Rows are points. The points of each table are mixes of a few directions, plus a little noise. Count the directions of each table, and those that both share. Where both have some left over, give the other angles between the two spaces (their principal angles), to ten degrees, smallest first.

First:
[[ 26  20]
 [ 26  20]
 [-19 -14]
 [-33 -26]]
Second (6 x 2):
[[ -1   8]
 [  1  -9]
 [ -7  53]
 [  8 -60]
 [  1  -3]
 [ -2  13]]
Directions: first 1, second 1, shared 0; angles 60

First:
[[ -9  -8  -5   0   3 -23]
 [ 14 -26  23 -18  -7   7]
 [ 10 -11  14 -10  -4  11]
 [ 19 -52  36 -32  -9  -6]
 [  1  14  -4   6   0  14]
 [-26  60 -46  39  12  -3]
 [-20  57 -39  35  10   7]
 [  1 -16   7  -8  -1 -11]
 [  9 -18  14 -11  -4   3]]
Second (9 x 6):
[[ -2   2  -2   2  -2  -1]
 [-20  13 -24  15  12 -30]
 [ 14   2  21  -6 -38  45]
 [ -7  -4 -11   1  27 -29]
 [-16   3 -23   9  31 -42]
 [ 27 -18  33 -21 -16  41]
 [-25  14 -32  18  22 -44]
 [ 15  -6  20  -9 -19  30]
 [ 14  -6  19  -9 -18  29]]
Directions: first 2, second 2, shared 1; angles 50

First, 8 rows:
[[ 10  37   9  -2  -9  15  14   2 -40   0   3]
 [-12 -43 -15  31  -5  -2   5 -17   1 -10 -19]
 [-10  32  13 -10   3  -5  -7  15   6  -6  33]
 [ -6  29  14 -35   1  -8 -16 -10  -2  24 -10]
 [ -3 -48 -41  12 -14  18 -26   4  19   3 -29]
 [ 30   5  20 -21  20 -11  22  -2   3  13  -5]
 [  7 -30  -6  41  30   7  26 -10  -8   5   9]
 [-17  17   5 -16 -26 -13 -18  19  20 -29  17]]
Second:
[[-31  -8 -21  -1 -22  -1  12   3  30 -55   5]
 [ 38   3  11   5   0  11 -22   4 -42  52 -19]
 [-14 -12   6  17  11 -13  -3   1  15  -5  21]
 [-13  15  -7   3   2  10  -3   6   0  -6  17]
 [  1   2  10 -19  15 -12  20 -13  14  -1  -5]
 [ 24   4  15  31  15   9 -37  12 -40  60  15]
 [ -6  18 -15 -23 -14  15  14   0   1 -21 -12]
 [  0 -23   1 -13  -9 -18  19 -12  23 -24 -22]]
Directions: first 6, second 4, shared 3; angles 60

First:
[[  1  -1  -3  -7   5   4  -1   4  -8  -6  -3  -9   2   3   2   5  -9  -3]
 [ -5  20  -2  10   3  10  -3   4 -20  18 -23 -19  -2  16  -3  11  -9 -12]
 [ -5   3  11  23 -19 -12   4 -15  27  23  11  33  -7 -12  -5 -19  31  12]
 [ 12 -25 -14 -46  25  10  -3  18 -21 -53   5 -31  13   2  11  19 -38  -7]
 [  1  -3   0  -2   0  -1   0   0   2  -3   3   2   0  -2   1  -1   1   1]
 [  5 -13  -3 -15   5  -1   0   3   1 -19   8  -2   4  -4   4   2  -7   2]
 [  3 -21  10   5 -17 -20   6 -15  42  -5  34  46  -3 -27   0 -26  32  22]
 [  0   0   1   2  -2  -1   0  -1   3   2   1   3  -1  -1   0  -2   3   1]
 [ -7  26   0  18   0   9  -3   2 -18  28 -25 -16  -4  17  -5   8  -3 -12]
 [ -4  13   0  11  -1   4  -1   0  -8  16 -12  -6  -2   8  -3   3   0  -5]]
Second, 8 rows:
[[ -2   1   1  -2   2  -4   1   1   0  -1   0  -2   3   5   0   4  -1  -3]
 [ 31 -18 -22  -7   0  60 -12  11 -29 -20 -10 -16 -31 -53   4 -28 -22  19]
 [ -2   2   2   1  -1  -5   1  -1   3   2   1   2   2   3   0   1   2  -1]
 [  8  -3  -1  17 -15  16  -2  -7   8  12   3  18 -19 -29  -3 -26  15  16]
 [  9  -6  -8  -6   3  17  -4   5 -12 -10  -4 -10  -7 -12   2  -4 -11   3]
 [-13   7   7  -4   6 -24   4  -1   6   1   2  -2  16  27   0  18   1 -12]
 [-21  13  15   5   0 -41   8  -7  20  14   6  11  21  36  -3  19  15 -13]
 [-10   6   6  -3   4 -20   4  -1   5   1   2  -1  14  22   0  15   1 -10]]
Directions: first 2, second 2, shared 1; angles 80

First (9 x 32):
[[  1  21  -1 -12  15   3  -5   7  12 -11  -9  10   0  13  16  -6   3  -2
   -5  -5   0   1   3  26   4  -3 -10   3  15  -8   1  15]
 [  1  11   0  -6   8   2  -2   4   6  -5  -4   5   0   6   8  -3   1  -1
   -2  -2   0   0   2  13   2  -1  -5   2   7  -4   1   8]
 [  0 -10   0   6  -7  -2   2  -3  -6   5   4  -5   0  -6  -7   3  -1   1
    2   2   0   0  -1 -12  -2   1   5  -1  -7   4  -1  -7]
 [  1  13  -1  -7   9   2  -3   4   8  -7  -5   6   0   8  10  -4   2  -1
   -3  -3   0   1   2  16   2  -2  -6   2   9  -5   1   9]
 [  1  22  -1 -12  16   3  -5   7  13 -11  -9  10   0  13  16  -6   3  -2
   -5  -5   0   1   3  26   4  -3 -10   3  15  -8   1  16]
 [ -2 -49   2  27 -35  -7  11 -17 -28  25  20 -22   1 -29 -36  14  -6   4
   10  11   0  -2  -7 -59  -9   6  22  -7 -34  19  -3 -35]
 [ -2 -50   2  27 -35  -7  11 -17 -28  25  21 -23   1 -29 -36  14  -6   3
   11  11   0  -2  -7 -60  -9   6  22  -8 -35  19  -3 -36]
 [  1  18  -1 -10  13   3  -4   6  10  -9  -7   8   0  11  13  -5   2  -1
   -4  -4   0   1   3  22   3  -2  -8   3  13  -7   1  13]
 [  1  24  -1 -13  17   3  -5   8  14 -12 -10  11   0  14  18  -7   3  -2
   -5  -5   0   1   4  29   4  -3 -11   4  17  -9   1  17]]
Second, 8 rows:
[[  5  -9  -1  13  10   0  17   8   6   8 -15  13  -4   1 -11   5  -6   9
  -19  15   3   5  -2 -13  -5   6  16  -8  -8  -4  -5  -1]
 [-37  58  29 -19  -8  13 -16  -1   4 -16 -11 -10  -9  22  33 -10   5 -32
   10  -6 -30 -18  31  43  -9 -32 -15  -5  23  23  -6  -8]
 [ -1   0  -2   2  17 -15  15  10  16   8 -25  27  -6  16   3   6   2  20
  -21   9  -6   5   2   9  -5   1  -2  -9  -1   5 -11   1]
 [  2  17   0   5  -6  15  21   9  -4  -5  -5  -6   4  -1   5  -7  -7 -14
   -8  -2   8   4  -1 -16  -5  -3  24  -9   6   4  -1   3]
 [ 23 -29 -19  -1 -11  -3 -18 -10 -10  -2  23 -13  16 -18 -12  -4   5  10
   19 -13  16   0 -18 -12  12  14 -13  14  -9 -12  11   9]
 [-20   7  11  -7  10 -13   9  -2   1   8   9   7 -20   4   7  13  -2  -3
   -3   5  -7  11   6   7   2  -4   6   0   6   2  -2 -11]
 [ 19 -37  -8   9 -11   9 -33 -15 -12  -1  21 -21  14 -23 -28  -3  -1   2
   20   2   9 -11 -11 -13   7  14 -12  15 -19 -18  12   4]
 [  9  -6 -10  -3   0  -7   5   1   0   1   3   4   5  -1   2  -1   3   9
    1  -8   7   6  -9  -5   4   5  -2   2   1   0   1   5]]
Directions: first 1, second 5, shared 0; angles 40

First:
[[-17  17  -3  18   0 -23  22  -5  -1  18   6 -14  43   0  14  -7 -37  -3
    9   2   8 -18   5  15  -3 -13  10 -26  -8   5   5 -20]
 [  4  -8 -28 -20  16   3 -11  10  -4 -37 -22   6 -31   5 -11  -5  14   3
    3   2 -25  24  13 -22   8   9   1   7  15  -5   5  33]
 [  7 -38  -2  -7 -22  -3  -8 -10  18  21 -12  -4  -6 -37  18  16   1 -18
   -7 -25   4  -2   7  11  11  -4 -16   2  28  17 -18  -8]
 [  0  38  45  23 -14  -4  17   3  19  47  25 -14  60   9 -10  16 -19   4
    9  10  21 -47 -30  16  -6 -29 -11 -17 -29  -3   7 -49]
 [  6 -20  -3  21  14  -5 -20 -19 -10  23  -2   7  -9  -6  40   0  -7 -29
  -23  10  19 -16 -16  11  -3 -13   6 -12  10  -3 -14 -17]
 [  3 -48   4  -3 -28   8   1 -17   0  20  11   4 -41 -26  29  -2   9 -10
  -21 -31  19  16   9  25  -2  26  -9  13  19  20 -33   3]
 [ -1   1   4 -21   0  22 -13   4 -19 -47   0  16 -15  -3 -36  -7  39  23
    5  -2 -12  38  18 -21  -6  25  16  50 -11  -9  18  28]
 [ -7  47  20   6  -3   1  35  20   8   9  27 -11  18  40 -25  -6 -13  26
   15  12   0 -16 -17   5  -7   2  -7 -20 -33  -5   8  -6]
 [  0   9 -17   0  19 -11  -9   3   0 -12 -19  -1  15   1  -1   3  -8  -7
    7  13 -13  -6   2 -15   6 -18   6 -10   6  -8  13   1]
 [  8  14   2   5   8  -4   2   9  14  15  -2  -5   3  17   1   8  -9  -5
    1  12  -3 -22 -20  -2   5 -16 -14 -24  -1  -4  -2 -10]
 [ -4 -13 -22 -24  10  15 -13   3 -25 -58 -11  17 -36  -1 -20 -17  32  16
    1  -4 -19  49  28 -22  -2  31  19  39   4  -5  11  44]]
Second (10 x 32):
[[  9 -18  -5  -4   8  20   5  16  -2  -8   6   7   3  14   1   1   4  -7
   10   8 -11  -5  -4  -5  -8   3   7   3  22  -1  10  -4]
 [-21  31  14  12 -22 -37   1 -32   4  22  -3 -16   5 -28   1  -4 -14  12
  -16 -19  26   6  10  18  12  -3 -10  -7 -40   7 -19  -1]
 [ -7 -18  10   8 -18   9  30   5  -2  19  27  -4  33  -1  13  -4 -18  -3
   13 -11   9 -12   7  22 -15   9  11  -1  12  13   2 -24]
 [-15  34   7   6 -11 -36 -13 -29   4  11 -15 -12 -10 -24  -4  -1  -4  12
  -20 -11  18  11   5   5  17  -7 -14  -6 -39   0 -17  10]
 [ -3 -40  10   8 -18  28  46  19  -4  20  42   0  48   8  19  -5 -22  -9
   26  -9   4 -20   6  28 -27  14  21   1  34  18  10 -36]
 [ 23  11 -24 -19  40   7 -48  11   1 -42 -40  16 -54  19 -21   8  36  -2
  -11  28 -30  15 -16 -45  17 -12 -11   5   4 -25   7  38]
 [-21  12  18  15 -30 -23  21 -22   2  30  16 -16  27 -23  10  -6 -23   7
   -3 -22  27  -3  12  29  -1   4   0  -6 -23  15 -13 -17]
 [ 23 -43 -14 -12  22  48   7  40  -5 -22  11  18   3  34   2   3  13 -16
   23  20 -30 -11 -10 -15 -18   6  16   8  51  -5  23  -5]
 [ 12   0 -11  -9  18   7 -19   8   0 -19 -15   8 -22  11  -8   4  16  -2
   -2  14 -15   5  -7 -20   5  -4  -3   3   7 -11   5  15]
 [ -1  31  -5  -4  10 -24 -31 -17   3 -11 -29  -2 -32 -10 -13   3  13   8
  -20   3   1  15  -3 -16  20 -10 -16  -2 -28 -11 -10  24]]
Directions: first 6, second 2, shared 1; angles 90

First, 8 rows:
[[ 13 -26  17  31 -60   1 -13 -21  -4  34   1  20  24 -27  -2   6  21  -2
   14 -28   5 -13  -5   9   3 -21  11  12 -16  -9 -24  19]
 [  0   1   7  -3  -7  -9  -2  -1   8   8   4   6   2  -8  -8   2  -2   3
    6  -5   0  -5   0   7  -2  -6   4  -2  -3  -6  -5  -1]
 [ -7   9  -3  -3  15  -6   6   1  -2  -7  -1  -1   1  -1  -4   1   0   7
   -3   3  -3   3   4  -7   4  -4   3  -4  -2  -1   3  -5]
 [-22  36  -2 -32  52 -30  14  15  17 -17   7  -3 -11  -1 -23   0 -20  20
   -1  14  -8   3   9  -3   2  -7   5 -19  -1 -10  11 -24]
 [ -1   2  11  -3 -10 -14  -3  -2  11  12   5   9   4 -13 -12   3  -2   6
    9  -8   0  -7   0   9  -1 -11   6  -3  -6 -10  -8  -1]
 [ 19 -27   0  14 -32  27 -13  -4  -8   8  -4  -3  -2  11  20  -3   6 -21
   -1  -3   7  -2  -8   7  -7  17 -11  13   9  11  -4  16]
 [  0  -3 -13  10   9  16   5  -2 -19 -13  -8  -9   2  11  14  -2   9  -4
  -11   5   0   9   2 -15   6   7  -4   5   3  11   7   3]
 [ -2   7 -17 -15  34  15   5  14  -5 -25  -4 -19 -19  28  13  -7 -12  -8
  -13  21  -1  11   0  -7  -4  25 -15  -3  17  14  18  -7]]
Second:
[[-18  35  10 -46  42 -39   6  21  37  -6  14   3 -19  -3 -31   0 -32  18
    9  13  -7  -5   4  16  -9  -4   3 -23   3 -17   7 -27]
 [ 18 -36 -10  46 -42  39  -6 -21 -37   6 -14  -3  19   3  31   0  33 -18
   -9 -13   7   5  -4 -16   9   4  -3  24  -3  17  -7  27]
 [ 10 -19  -5  25 -23  21  -3 -11 -20   3  -8  -1  10   2  17   0  17  -9
   -5  -7   4   3  -2  -8   5   2  -2  12  -2   9  -4  14]
 [-10  20   5 -26  23 -22   3  11  21  -3   8   2 -11  -2 -17   0 -18  10
    5   7  -4  -3   2   9  -5  -2   2 -13   2  -9   4 -15]
 [ -2   5   1  -6   6  -5   1   3   5  -1   2   0  -3   0  -4   0  -4   2
    1   2  -1  -1   1   2  -1  -1   0  -3   0  -2   1  -4]
 [  1  -2  -1   2  -2   2   0  -1  -2   0  -1   0   1   0   2   0   2  -1
   -1  -1   0   0   0  -1   0   0   0   1   0   1   0   1]
 [-12  25   7 -32  30 -27   4  14  26  -4  10   2 -13  -2 -22   0 -23  12
    6   9  -5  -4   3  11  -6  -3   2 -16   2 -12   5 -19]
 [ -1   3   1  -3   3  -3   0   1   3   0   1   0  -1   0  -2   0  -2   1
    1   1   0   0   0   1  -1   0   0  -2   0  -1   0  -2]
 [  2  -4  -1   5  -4   4  -1  -2  -4   1  -2   0   2   0   3   0   3  -2
   -1  -1   1   1   0  -2   1   0   0   2   0   2  -1   3]
 [ 14 -27  -7  36 -32  30  -4 -16 -29   5 -11  -2  15   3  24   0  25 -13
   -7 -10   5   4  -3 -12   7   3  -2  18  -2  13  -5  20]]
Directions: first 3, second 1, shared 1

First (9 x 32):
[[ 28  21   1 -26  -5 -16   5 -19  34 -32  24  -2  15  -3  21   1  -8  40
    9  -1  31  25  -2   8   6  19   3  -6 -23  -8  23 -21]
 [ -5  12 -19  10 -15  -9   1   9  13  -3   9   5  21   4   2  11 -12  12
    8 -15  12   8 -21 -12   9  -1  -6   3  -2   7 -12  -1]
 [ 10  -7 -34 -12 -30  -8  27  21 -10 -16  -4  -2 -25  -2  -9   1 -11  28
   -3  -3   2  42 -15 -22   1  36 -13  18 -25  -3 -13 -42]
 [ -5 -26   5  -2 -12  14  18  13 -42  16 -35  -3 -58   8 -21 -17   6 -18
  -11   7 -28  12  17  -7 -17  18   5  10   2  -8  -6 -22]
 [  9   9  -5  -8   1  -8  -1  -6  18 -14  15   0  17  -5   9   5  -4  17
    3  -1  14   6  -6   2   7   4  -3  -2 -10   0   6  -3]
 [ -6 -11  24   3  14  12  -5  -6 -17  16 -15  -1 -17   4  -6 -11  11 -25
   -5   7 -16 -18  20  10  -9  -9  11  -5  13  -4   7  13]
 [  2  18  24   2  -8   0  -4 -16  12   6  -6   5   0  20   8  -9  -5   1
   12 -13  11  -1   9   7  -4  -3  21 -10   8  -5  15   2]
 [ -5   0 -14   6  16  -5 -12   3  12  -7  19  -1  32 -17   5  14   3   0
   -3   4   3 -15 -12   2  10 -16 -15   1   0   9  -9  19]
 [-29 -18  20  27  39  17 -29   0 -20  32 -11   0  17 -10 -10   4  20 -55
  -11  13 -29 -60  11  13  -1 -48  -2  -8  35  11 -12  57]]
Second, 8 rows:
[[ -8  24 -11  40 -19   0  -5  11  17   4  -2  25   1  13   8   5 -26   1
   15 -17  -4  15 -15 -28  -7  -5   5  17  -3   1 -24   2]
 [  9 -32  -8   9  51   4 -22   1  -3 -17  15 -10  -2 -44  -2   8   7 -30
  -22  36 -26 -28  16   1  -5 -13 -26  -4 -15  13  -7  27]
 [  2  -7   8 -57 -19  -2  29  -8 -22   7  -9 -22  -4  14 -11 -10  26  26
   -3  -3  21  10   0  29  13  22   8 -11  11 -14  28 -30]
 [-16   3  27  22   7  12 -14  -7  -9  27 -18  10  -5  15  -1  -8   4 -31
    5  -6 -15 -25  13   5  -9 -24  18  -5  25   0  -1  25]
 [  0  -4 -40   9   5  -4   3  21   4 -18  16   4  10 -26   0  15  -6  15
   -8  11  -8  14 -25 -17   4   5 -28  26 -18   1 -26  -7]
 [  1  -6  25  -5   0   6   0 -10 -12  12 -15  -3 -21  13  -3 -13   5 -17
    0   0  -5  -9  22  10  -8   0  17 -14   9  -1  16   1]
 [-13  22 -15  20  -5  -4  -8   7  19   2  13  13  34   1   9  13  -9  10
   10 -11   8  -2 -26  -8   9 -17  -5  12   6   2 -16  14]
 [ 23   2  12 -39 -20 -11  17 -17   7 -16   2 -15 -15  13   1 -10  -2  24
    4  -7  27  23  15  10   3  30  12 -24 -14  -3  32 -32]]
Directions: first 4, second 5, shared 3; angles 30

First:
[[-15 -20 -24   7 -20   2  -9  10 -15 -16 -23   8  14  14 -17  21  10 -13
  -19  60   0   0 -19 -10  10   9  29  -9  23   3   0  14]
 [ 32   9   4   8  15 -13  -8  12   3 -15  -3 -18  24  -9 -26 -13 -11   2
  -39   4   0 -13   1 -32 -15  33 -21 -27   2  -6  13  15]
 [  3  19  17 -29   2  20   3  -7  10   9  18  17 -22  -2 -10 -11  -1 -27
   -3 -30  29  21  -7  -5  -2  -3 -44  10 -27  -4 -17 -24]
 [  6   1  19  25  23 -19  14   2  -2   9  19  10  -1  23  31 -20   1  31
   38 -51 -30   4  28  21   1 -27  24  13  27   3  -1  -2]
 [  4  16   9  -3  12  -6   5  -7  12  -8  -1 -15  13  -9  23   3 -10  12
   13 -20 -13  -2  11  16   8  -7   6  -4  -3  10   3   6]
 [-22 -13 -13 -15 -24  20  -3  -4  -7   9  -4  17 -22   2 -10  13  11 -23
    0  27  21  10 -18   2   5  -5  -1  13 -10  -3 -11 -12]
 [ -3  -5  -6   1  -6   0  -3  -1  -1   2  -4  -6  -2  -8  -2   4   0   2
   -2  11   1  -7  -2   0  -2   4   1   0  -5  -2   4   2]
 [ -3  -7  -5   7  -2  -4   0  -4   1  10  -1 -12  -6 -12  10   1  -1  15
   11   0  -7 -13   5   9  -5  -3   7   5  -6  -2   9   2]]
Second, 10 rows:
[[ 15  12  13  -2  14  -5   2  -9  14  16  13 -23  -9 -27  10 -16 -12  18
    8 -38  -1 -15  15   4 -16   3 -26   2 -26  -6  11  -5]
 [  6   5   5  -1   6  -2   1  -3   6   6   6 -10  -4 -11   4  -6  -5   7
    3 -15  -1  -6   6   2  -6   1 -10   1 -11  -2   4  -2]
 [ -4  -4  -4   0  -4   2  -1   3  -4  -5  -4   7   3   8  -3   4   4  -5
   -2  11   0   4  -4  -1   5  -1   8  -1   8   2  -3   1]
 [ 16  13  14  -2  15  -6   2  -9  15  17  14 -25 -10 -28  11 -16 -13  19
    9 -40  -1 -16  16   4 -17   3 -28   2 -28  -6  11  -6]
 [-15 -11 -12   1 -13   5  -2   8 -13 -15 -13  22   9  25 -10  15  11 -17
   -8  36   1  14 -14  -4  15  -3  25  -2  25   5 -10   5]
 [-20 -15 -17   2 -18   7  -2  11 -18 -20 -17  30  12  34 -13  20  16 -24
  -10  49   1  19 -19  -5  21  -4  34  -2  34   7 -14   7]
 [ -6  -5  -6   1  -6   2  -1   4  -6  -7  -6  10   4  11  -4   7   5  -8
   -3  16   0   6  -6  -1   7  -1  11  -1  11   3  -5   2]
 [ 17  14  15  -2  16  -6   2 -10  16  18  15 -27 -11 -30  11 -17 -14  21
    9 -42  -1 -17  17   4 -19   4 -30   2 -30  -7  12  -6]
 [-23 -18 -20   2 -21   8  -3  13 -21 -23 -20  35  14  40 -15  23  18 -27
  -12  56   1  22 -22  -6  24  -5  39  -3  39   9 -16   8]
 [ 13  10  12  -1  12  -5   2  -8  12  14  12 -20  -8 -23   9 -13 -10  16
    7 -33  -1 -13  13   3 -14   3 -22   2 -23  -5   9  -4]]
Directions: first 5, second 1, shared 1

First (11 x 32):
[[  5  13  19  -9 -21  -5   1   3  14  22 -14   8  -2 -11  -8  -5   3 -17
   -7 -13   2 -23  -9  12  -6 -10   5 -15   5  15 -15 -12]
 [-22  -6 -17  15  -2   4  -8   6  -8  -6  13  13   1  17   1   3   5  -6
   18  -2   7  38 -13  -4   0   5   3   8 -14 -19  17  22]
 [ -3   3   2   0  -1  -7  15   3   8   8 -10   8  -9  -9  -2  -1   6 -11
   -7 -11   1 -15  -7  13  -1  -9   6 -13   9  19  -9   0]
 [  5 -19 -18  -2  30  -2  12  -9   4 -23   5 -25   1   6   5   6  -2  20
   -6  19 -13  -3  30 -21   1   9  -6   6   6  -5   3  -3]
 [-12   7  -6  13 -10  -1  -9   8 -11  -1   6   6  -4  12   2   5  -8  -3
    5   3  10  21 -15   1   4  -5   2   7   3 -19   3  13]
 [-14 -15 -16  11  20   0  15   6 -11 -13   5  13  -6  -4   9   4   8  -1
    7  -9   5  12  -6   9   4   1   4   3  -1  10  12  22]
 [ -2 -28  -7 -12  14   6   2  -2  11 -14   3 -17  10   1   5   8  -2   2
   13   9 -10   5  23 -26 -11  13  -4   5  -6 -11  13  -3]
 [  3 -16 -11   1  24   5   1  -5 -10 -19   9 -10   6   0   8   3  -2  17
    4  10  -5   9  16 -11   3  11  -6  11  -5  -4  12   5]
 [ 14  14  26  -8 -14  -1  -1   7  -8  14 -14   4  -4 -21   7  -1 -15  -6
  -11  -9  10 -27 -13  18   3 -15  -1  -4  19  17 -15 -10]
 [  5  29   6  -2 -33  -7 -16 -11  28  22  -2  -7   3  21 -27 -11   9  -5
   -9   9  -8  -3   2  -7  -4  -1   2 -11  -8 -17 -17 -22]
 [ 19  18  20  -4  -6   5 -14  -5 -14  10   0   7   6 -13  -1 -12   0   8
   -7  -5   2 -13  -7  16   6   0  -6   2  -8  14  -5 -11]]
Second (10 x 32):
[[-18  -7  -4  13   5 -17   6  13 -17   3 -11  -3  -7   6  14  13   2   2
  -11  10  -5  10   2   0  -2  12  -3 -15 -10  -3  15   5]
 [ 11   6  -6   0   8   3   4 -11  -4  -7   2   2  -1  -2 -10   6  -1   6
    5  -6   2 -16   4   0  -3  -3  -4   7   4   7  -4   1]
 [ 12  -1   4  -6 -17   1 -15  10   5   6   4   6  -1 -17   3  -3 -13 -11
    1   0   7  -2 -11   9   1  -6  -9  -4   2   6  -6  -6]
 [ 16  13  -4   3   5  11   1 -14  -7  -8  11   6   2  -3 -17  -9   0  13
    7 -15   3 -16   0   2  -1  -4  -1  23  10   7 -15   4]
 [ -4  -3   5  -5   6  -5 -11  15   0  15 -11  23   4  -4  13   7   8 -22
    7  11   7  11   2  18  -2  -5   5 -24 -24  -1   9  -8]
 [ 11   6   0  -6   4  10   1 -13   8  -6   6   1   4   0 -12  -4   1   3
    8  -7   2 -11   3  -2   0  -7   2  11   6   3  -8  -2]
 [ -1  -6  12  -9 -32  11 -10   5  24   3  13 -19   2  -4   2 -29 -13  -1
   -7  -3  -4  14 -16 -12  10   0   2  15  19  -8 -12  -3]
 [ -2  11   4  -4  23  15  -1  -8   2   6   1  26  13  12  -9 -16  26  -2
   16  -6   2   8  10  10   0  -7  23   8 -16  -6  -5  -1]
 [-14 -18 -15   5  17 -32  23  -2  -9 -11 -27 -23 -13   7  15  60  -5  -5
  -11  22  -5 -15  20 -12  -9   8 -17 -42 -10   5  34   0]
 [-13  -1   4  10 -20   4   2   5  -1  -2  12 -20  -3   6   1 -27  -6  18
  -14  -6 -10  16 -13 -14   8  12   3  23  18  -9  -9   9]]
Directions: first 6, second 5, shared 0; angles 30, 40, 50, 60, 70
